Every row gives one point. Examples show where two turns around zero, p and q, send a point. Write where each new point lands after one turn and then the other. Backwards means that the second turn is done in reverse. Each puzzle has new turns, and all numbers are rounded.

Turn p:
[-6,36,53] -> [-20,10,60]
[39,-1,-18] -> [43,-3,-6]
[-4,-4,-31] -> [6,11,-29]
[0,-30,2] -> [-4,-27,-13]
[-6,-4,4] -> [-7,-4,0]
[-23,3,-11] -> [-17,13,-14]
Turn q:
[-18,30,13] -> [-6,36,9]
[-11,14,-33] -> [-11,12,-34]
[38,-33,15] -> [28,-41,17]
[-8,-11,5] -> [-10,-7,8]
Where do these land?
q, then p backwards: [8,22,-15] -> [2,6,-27]
q, then p backwards: [11,-60,27] -> [19,-32,55]
q, then p: [-19,11,17] -> [-15,12,20]
q, then p: [-8,4,-20] -> [-2,14,-17]
p, then q: [8,22,-8] -> [19,16,1]

Turn p:
[7,-7,4,-47] -> [18,29,19,-29]
[-5,-24,20,30] -> [-1,-42,11,7]
[20,21,7,-6] -> [13,19,4,19]
[13,9,-46,23] -> [3,-1,-53,9]
[-35,2,16,1] -> [-32,-6,19,-5]
Turn q:
[9,-15,3,-19] -> [19,-8,1,-16]
[-3,-24,-17,22] -> [-11,-26,-22,7]
[-27,34,-2,-19] -> [-17,41,6,-16]
[51,19,9,-14] -> [49,15,12,21]
[-30,-14,7,30] -> [-39,-22,3,3]
Where do these land?
q, then p: [19,26,-4,15] -> [-6,-10,-12,32]
q, then p: [4,22,33,9] -> [-7,-12,28,27]
p, then q: [23,-20,-31,-23] -> [39,22,-19,-3]
q, then p backwards: [-37,-10,-6,-9] -> [-33,-10,-17,-10]
p, then q: [16,11,20,36] -> [-13,-34,-3,27]
p, then q: [-25,-29,-12,-27] -> [16,16,6,-42]

Turn p:
[-7,5,35,-7,35,-14] -> [26,-1,29,-2,35,3]
[6,-2,-61,8,9,25] -> [-23,-2,-55,-7,-5,31]
[-25,8,33,-26,2,-29] -> [4,16,35,-8,28,-31]
[4,-23,24,-15,-13,-4] -> [2,-21,21,-9,-7,-22]
[14,-6,-22,35,-9,-14] -> [-4,-7,-25,38,-11,1]
[41,9,-24,8,-33,12] -> [10,2,-35,3,-48,-4]
[-33,10,15,-3,9,24] -> [-15,15,28,-15,8,23]
Turn q:
[-12,7,32,9,34,7] -> [-21,-1,0,4,28,36]
[-51,-12,-14,10,3,-2] -> [-20,-21,-42,-20,4,-5]
[8,10,-11,15,-7,30] -> [-4,26,-14,15,-18,3]
[-48,2,-36,-11,36,20] -> [-6,12,-51,-48,7,17]
[6,-27,-15,20,-1,8] -> [19,-5,-26,19,-3,-4]
[27,11,-1,9,-32,2] -> [1,13,18,24,-21,-21]
[9,-12,23,-19,-15,-2] -> [5,-20,25,4,-14,9]
[36,15,-17,-28,-25,-12] -> [23,17,36,-9,-21,-26]
[26,7,39,-7,6,-53] -> [2,-21,55,9,38,-10]
Where do these land?
q, then p: [-13,1,-23,-6,-6,-52] -> [14,-17,-6,-2,41,-36]
q, then p: [24,-13,29,-52,14,-8] -> [31,-30,35,-31,-24,5]
q, then p backwards: [14,-20,13,25,-10,20] -> [13,-1,-6,40,-3,-8]
q, then p: [-4,1,11,21,20,17] -> [-10,8,-8,2,2,32]
p, then q backwards: [19,33,32,-23,5,9] -> [31,2,-26,-37,9,-1]
q, then p: [-38,-8,-18,12,-18,-9] -> [-31,-6,-22,2,18,-24]
q, then p: [-28,-12,-19,0,2,-23] -> [-8,-16,-21,-10,24,-19]
q, then p: [26,18,-24,24,-6,46] -> [3,50,-18,23,-29,10]

Turn p:
[-26,24,-5,-3,-3,46,-21,-34] -> [-16,-16,-17,-18,-12,43,6,-42]
[6,9,-2,-29,31,-7,19,2] -> [-8,31,-2,-20,21,8,-6,20]
[3,13,10,-13,-18,-30,15,-5] -> [13,27,7,-14,-16,-22,8,1]
[-22,-7,-9,5,-3,20,-45,-37] -> [-29,-30,-26,-4,-3,4,2,-44]
[26,0,24,2,4,8,8,2] -> [26,3,13,-2,16,2,-16,-4]
[33,-4,-22,9,-23,-25,56,23] -> [48,13,5,7,-4,-16,30,53]
[-10,44,-2,6,-9,27,-50,-20] -> [-9,2,-28,12,-24,32,-11,-55]
[-12,-8,18,-18,-6,18,-6,-32] -> [-7,-15,2,-36,1,2,-4,-27]
[19,-19,-13,-15,-1,-14,4,46] -> [7,2,-5,13,-3,-16,-24,49]
[19,-20,-14,30,17,-34,12,24] -> [5,5,7,39,24,-27,12,31]
[-37,-33,15,27,12,-9,8,31] -> [-31,-22,46,23,1,-11,3,20]
Turn q:
[12,-15,-2,12,-2,-2,30,-25] -> [21,8,10,17,4,-18,24,-17]
[12,35,-44,16,7,-7,-11,22] -> [-15,30,-28,7,-18,17,12,39]
[16,-25,40,1,-8,18,-28,1] -> [27,-25,11,-10,-20,9,-34,-21]
[-11,31,-18,-3,24,-18,23,18] -> [-21,20,5,-7,16,-7,20,40]
[-14,43,26,-34,14,31,-12,-32] -> [-3,26,12,-44,38,33,-17,-24]
[19,-46,24,6,7,-43,-12,-48] -> [27,8,16,40,4,-46,-41,-32]
[-3,0,13,9,17,35,10,8] -> [26,-14,7,-17,10,19,11,9]
[7,-39,-24,-12,-13,24,-8,18] -> [10,-33,-40,-9,-18,-10,8,-9]
[7,15,1,-5,-12,-11,10,16] -> [-18,6,11,-8,-16,-3,9,7]
[-45,1,-17,10,-36,-27,-2,22] -> [-56,-26,-4,31,-2,6,10,6]
Where do these land?
q, then p backwards: [-10,15,14,11,-20,13,13,49] -> [-43,-13,-11,0,-14,25,26,11]
q, then p: [-7,28,-18,17,19,-16,-25,16] -> [-12,-3,0,32,-23,30,-14,11]
q, then p: [18,6,12,-18,-2,25,-26,-23] -> [6,2,-38,-20,2,9,-11,-25]
q, then p: [-13,23,30,4,-25,-39,-12,7] -> [-24,-13,34,4,-25,1,-11,-36]
p, then q: [24,-27,-28,-23,39,-25,-9,-18] -> [-17,16,-26,3,29,-21,-4,51]
p, then q: [34,17,-23,19,19,23,-1,-40] -> [42,31,-28,-5,20,-7,29,7]
q, then p: [-7,-11,4,-10,50,-9,30,-8] -> [-4,41,9,13,31,-14,-19,20]
p, then q backwards: [22,-8,-3,-3,-37,36,9,7] -> [15,-26,14,16,10,35,-14,21]
q, then p: [-28,-28,34,22,-27,1,3,-4] -> [1,-41,25,-3,28,-20,3,-22]
q, then p: [-36,-16,-22,-20,-18,-8,19,16] -> [-35,-9,15,-9,7,-15,30,25]

Turn p:
[-61,46,5,23,14,-31,33,-47,26,-39,-24] -> [-84,-11,6,5,26,-17,47,11,56,8,1]
[18,-1,18,16,9,35,-22,1,0,4,-3] -> [24,8,34,20,-1,15,-14,6,3,-7,-4]
[29,-7,12,-38,-6,34,-12,-10,-14,7,13] -> [20,14,13,-3,11,33,-9,-16,-37,-25,4]
[14,-6,-9,6,-23,9,-2,-17,-4,20,-18] -> [10,5,-2,13,-11,19,3,-31,4,14,-2]
[13,-7,-10,-12,-15,40,16,-8,31,-4,5] -> [2,10,-5,-2,-9,37,-12,-11,18,-31,22]
[-48,40,-16,1,16,-22,-4,-27,55,-24,-31] -> [-66,13,3,-10,16,-25,9,-10,63,-13,-21]
[-10,16,23,9,-18,-37,-1,55,-28,23,19] -> [12,0,6,-39,-16,-28,-4,29,-29,54,6]
[-19,9,-33,19,14,-25,3,31,-44,13,33] -> [-2,11,-37,14,2,-37,-13,36,-30,39,7]
[30,-12,-6,-13,12,2,-2,6,-9,7,-12] -> [28,8,-8,4,-7,1,9,-7,-13,-15,-14]
[-37,-1,14,29,18,-66,12,25,-10,35,40] -> [10,-23,-21,-27,32,-55,-1,33,3,60,16]
[4,-18,9,-16,9,20,19,10,1,4,-20] -> [16,-4,-8,-9,-4,30,9,11,4,-14,-17]
[14,-12,-1,-19,-8,12,-17,-20,-1,-5,-1] -> [2,-3,7,7,4,13,-7,-27,-14,-19,-4]
[11,-40,2,-9,-18,25,-22,5,-9,-17,-3] -> [11,-26,7,11,-20,22,-27,-11,-21,-20,-11]
[42,-7,-9,1,-3,5,-1,-5,5,-26,4] -> [12,-1,5,16,-22,-6,8,-13,-9,-34,16]
Turn q:
[-12,15,-28,9,32,-13,14,-7,12,4,-24] -> [-20,20,2,29,18,0,10,-9,2,-14,-32]
[-12,-10,-35,-18,25,8,-35,11,43,9,-9] -> [-13,-28,-21,47,2,2,-5,28,10,14,-34]
[-35,9,-12,6,25,-7,-31,-4,21,-27,2] -> [-20,-31,11,29,16,20,-18,4,17,-22,-14]
[40,-22,39,-1,-12,-36,13,3,-9,5,-16] -> [24,-3,9,-42,-13,-33,2,-23,-31,5,-17]
[10,-25,26,1,1,-27,18,0,-43,30,14] -> [-8,8,21,-39,6,-47,12,-14,-8,20,18]
[-4,-18,-42,-9,30,24,-25,-24,16,-27,-12] -> [-34,-22,-42,21,25,29,-7,13,-8,-4,-19]
[-7,17,-3,29,-41,22,16,-4,17,-9,39] -> [27,0,-7,6,-17,32,18,-21,33,-7,39]
[-11,33,-11,3,16,2,-38,-20,6,8,-27] -> [-18,10,-4,38,2,3,-46,-4,-2,-9,-12]
[-21,1,13,11,-20,55,15,26,11,-23,10] -> [25,-4,15,6,-4,56,18,21,-1,10,30]
[4,-15,21,-32,-21,-41,23,-18,-29,23,-18] -> [-22,23,14,-50,-31,-35,-1,-9,-8,8,-16]
[30,0,34,-23,10,-3,17,-4,-10,14,15] -> [24,15,0,-40,14,-20,-9,3,4,21,-5]
[23,15,3,-18,-11,-38,12,16,-41,2,1] -> [5,22,7,-31,-9,-46,2,11,-8,-30,6]
[-5,0,-4,43,-33,55,1,24,4,-9,22] -> [30,-9,-3,25,-7,40,23,-1,-5,8,57]
Where do these land?
q, then p backwards: [-43,-9,-12,29,-13,26,-27,24,-2,13,-6] -> [3,4,7,44,-23,22,8,-22,-27,-28,14]
p, then q: [-38,38,-10,-5,-23,17,36,-31,-12,-31,-22] -> [-24,19,39,24,-4,50,26,8,29,16,18]
p, then q: [-13,1,-25,13,9,-2,-2,17,-30,-12,28] -> [-10,-10,13,24,-1,-31,13,5,-4,-18,27]
q, then p: [23,27,-13,-24,-13,38,-12,31,31,21,34] -> [44,32,-10,-3,-44,-25,-21,-4,20,-4,29]
q, then p: [23,12,-23,34,13,26,6,-23,-9,-17,4] -> [-11,22,-13,47,20,-8,0,13,-1,-20,13]
p, then q: [29,-25,35,-21,-37,-3,-10,-19,10,-29,-9] -> [-14,-14,-8,-62,-3,31,-7,-11,-11,17,11]
q, then p: [-25,-15,-1,-28,37,-13,-25,3,-35,2,-26] -> [-14,-20,6,-19,12,-16,-14,33,-10,27,-47]
p, then q: [31,-11,5,-1,-4,-40,-12,9,3,11,-11] -> [-3,11,-19,-33,-16,-23,0,-20,-5,-6,-19]
q, then p backwards: [2,32,35,-34,26,-12,22,13,38,-14,-3] -> [-3,-8,29,-6,39,24,-24,26,18,27,-34]
p, then q: [7,-36,21,-26,-7,-30,33,24,-14,3,-12] -> [-15,13,-31,-33,-12,-10,34,30,-22,11,-8]
q, then p: [-9,20,28,12,20,-10,-8,-29,6,21,6] -> [3,4,31,3,32,-13,-4,-25,19,0,-13]
p, then q: [-10,-28,-3,30,10,-20,-21,-32,38,16,11] -> [-4,-41,-17,9,17,-11,-8,-36,11,16,-37]
q, then p: [22,-4,-38,22,-19,22,20,13,-24,16,6] -> [-11,19,-32,12,1,-12,15,17,-9,13,46]

Turn p:
[43,0,-1,20,27,-25,8,17,-11,-7,-21,-10] -> [42,-27,1,27,1,11,31,-2,-9,-13,-3,10]
[8,3,8,-20,-32,13,-3,21,-63,14,-1,-30] -> [16,0,40,-19,-28,-19,6,26,-46,25,-1,-21]
[9,9,19,-4,8,13,-42,-3,54,10,5,-12] -> [16,2,-2,11,19,22,-50,7,40,2,-16,-14]
[13,43,-37,14,-6,11,-18,18,-8,-14,-9,15] -> [24,-2,-39,5,-13,-17,-25,12,-32,-18,-1,14]
[8,-25,-38,3,37,16,35,-9,6,-19,12,-13] -> [-23,-25,-21,16,-15,38,18,-17,-8,-10,38,-7]
[-15,-69,8,-3,15,3,-12,-26,-19,-22,-29,0] -> [-43,-43,36,-16,-7,19,16,-27,2,-16,-29,3]
[-2,-13,-1,14,-21,24,2,-23,8,-43,2,24] -> [-23,8,-7,-19,-34,1,-7,-10,17,-41,-4,11]
[-17,31,-2,12,-21,-41,-28,-8,23,30,26,2] -> [19,24,-22,8,24,-44,-21,-21,23,29,-10,-12]
[-23,6,-18,4,9,22,21,14,-2,47,-9,13] -> [-16,6,-24,-8,9,14,3,17,-18,45,6,26]
[-28,20,34,-18,37,8,0,1,17,10,25,22] -> [-16,36,18,13,42,14,-25,-4,7,4,20,22]
[24,13,1,-17,12,-15,0,33,35,-24,-33,-38] -> [21,-21,-8,39,20,14,7,42,6,-28,-12,-32]
[-10,-28,2,25,-17,-2,10,-28,10,-8,6,27] -> [-23,4,-8,-18,-18,-6,14,-26,32,-6,-7,18]
[-36,-13,13,19,10,28,-12,13,-11,-3,7,8] -> [-33,8,17,14,-17,5,-21,-3,-8,12,-11,27]
[1,21,13,-8,-38,-20,49,-49,-24,20,-8,0] -> [10,46,-6,-48,3,-9,54,-12,-7,8,-2,-20]
[24,1,0,-41,-21,-34,-10,30,-15,9,27,-9] -> [28,-17,27,-3,14,-43,0,19,0,10,32,-25]
Turn q:
[12,49,19,-7,-8,9,-5,2,-21,-1,7,-7] -> [0,40,15,-14,-34,-12,15,-5,-6,5,3,8]
[8,7,-4,-3,-6,-3,-8,-29,-24,-38,-2,4] -> [7,14,6,24,-17,1,-13,13,-21,-20,11,25]
[-12,-6,-17,-9,7,-7,16,-22,1,-30,22,-13] -> [-14,-3,5,12,9,11,1,16,9,-30,26,21]
[-3,-10,-9,36,-27,24,10,39,23,-9,-7,43] -> [-1,-29,-6,17,-23,13,-8,24,32,29,-50,-10]
[3,3,-37,18,9,2,-54,-31,8,38,-20,-14] -> [28,27,-60,6,13,-9,-30,-20,1,2,20,-27]
[-23,38,20,-15,20,17,20,-29,30,37,28,-20] -> [-33,29,-1,-20,11,-16,25,-50,41,-22,9,2]
[-19,-12,-3,-10,56,-58,-10,16,-19,32,2,3] -> [3,1,10,0,70,-35,11,3,-17,35,32,-9]
[1,-6,11,5,-17,-29,24,28,-15,9,24,-3] -> [-1,-27,14,-6,-5,-6,44,13,-3,19,11,0]
[33,11,31,16,41,-11,0,-31,-14,-1,-14,13] -> [28,28,38,33,12,-10,-3,-32,-15,-4,-2,-5]
[-31,-25,-33,-38,-26,0,-21,1,-2,10,2,9] -> [-16,-24,-48,-22,11,-2,-19,12,-11,8,7,30]
[36,-15,24,-5,-7,23,-39,-4,-4,12,11,0] -> [18,-8,5,-11,-30,8,-28,-39,-14,17,13,-5]
[1,-5,-6,36,18,11,-3,47,-5,-23,-37,6] -> [2,7,17,13,4,15,-19,40,-6,23,-31,-42]
[29,-11,1,-16,-6,2,47,3,54,-24,-9,-12] -> [19,-26,28,-24,8,26,6,6,31,-48,-26,3]
[-25,-1,30,22,-29,-3,-7,27,31,13,-5,9] -> [-16,-31,-7,-7,-20,-33,5,-1,15,9,-29,-30]
[-10,-18,-27,-32,-23,24,31,-17,-42,-24,-3,-18] -> [-24,3,-17,-3,-4,49,13,20,-35,-24,5,38]
Where do these land?
p, then q backwards: [-3,20,16,1,-43,36,-3,21,-14,-22,1,31] -> [-5,45,-2,-29,-21,-1,-20,3,-2,-46,-8,-3]
p, then q backwards: [-22,-26,5,22,-36,11,31,43,-41,14,-7,-29] -> [-11,25,29,23,-34,-8,9,46,-49,-15,14,18]
q, then p: [-6,53,26,-33,9,-8,2,-44,7,-24,-12,-13] -> [10,38,3,7,22,-38,4,-10,-8,-63,-3,2]
p, then q: [-23,-18,-34,16,20,14,-31,8,-6,9,9,7] -> [-6,-16,-43,25,7,-10,-18,-13,-17,18,10,2]
p, then q: [33,62,9,-7,16,-26,1,-26,32,-9,17,-40] -> [37,51,21,0,-19,33,-5,2,25,-27,37,-30]
q, then p backwards: [8,-24,11,26,22,4,-29,-26,22,-11,0,9] -> [5,5,-5,1,21,-10,-41,3,15,-18,31,-18]
q, then p: [-1,-33,-26,12,3,-2,-7,23,1,-27,-25,23] -> [8,-41,12,18,-12,10,-18,17,-8,18,-20,23]
p, then q: [37,37,1,0,35,-45,18,-59,-24,11,23,-12] -> [30,46,26,22,-2,37,21,-40,5,-39,36,28]
p, then q: [9,-11,6,-7,8,14,-14,25,-3,22,-23,7] -> [1,-15,7,-8,9,8,-15,-11,-13,33,-18,-7]
p, then q: [-5,-17,5,-27,-13,-17,-24,11,0,5,22,-6] -> [0,-21,12,-11,12,-26,-1,-15,-6,-4,24,-21]
q, then p: [-2,-26,-30,7,-14,-11,-10,-15,18,33,-8,0] -> [-1,-43,-27,0,-8,16,0,-20,-3,-1,19,-11]
q, then p backwards: [5,-32,-17,-13,7,23,20,2,7,5,8,-7] -> [8,-18,-2,-9,32,16,2,-18,17,8,-14,4]
p, then q: [-31,15,29,3,-13,8,46,36,1,-7,-4,30] -> [-19,11,19,3,-1,-30,28,33,30,33,-30,10]
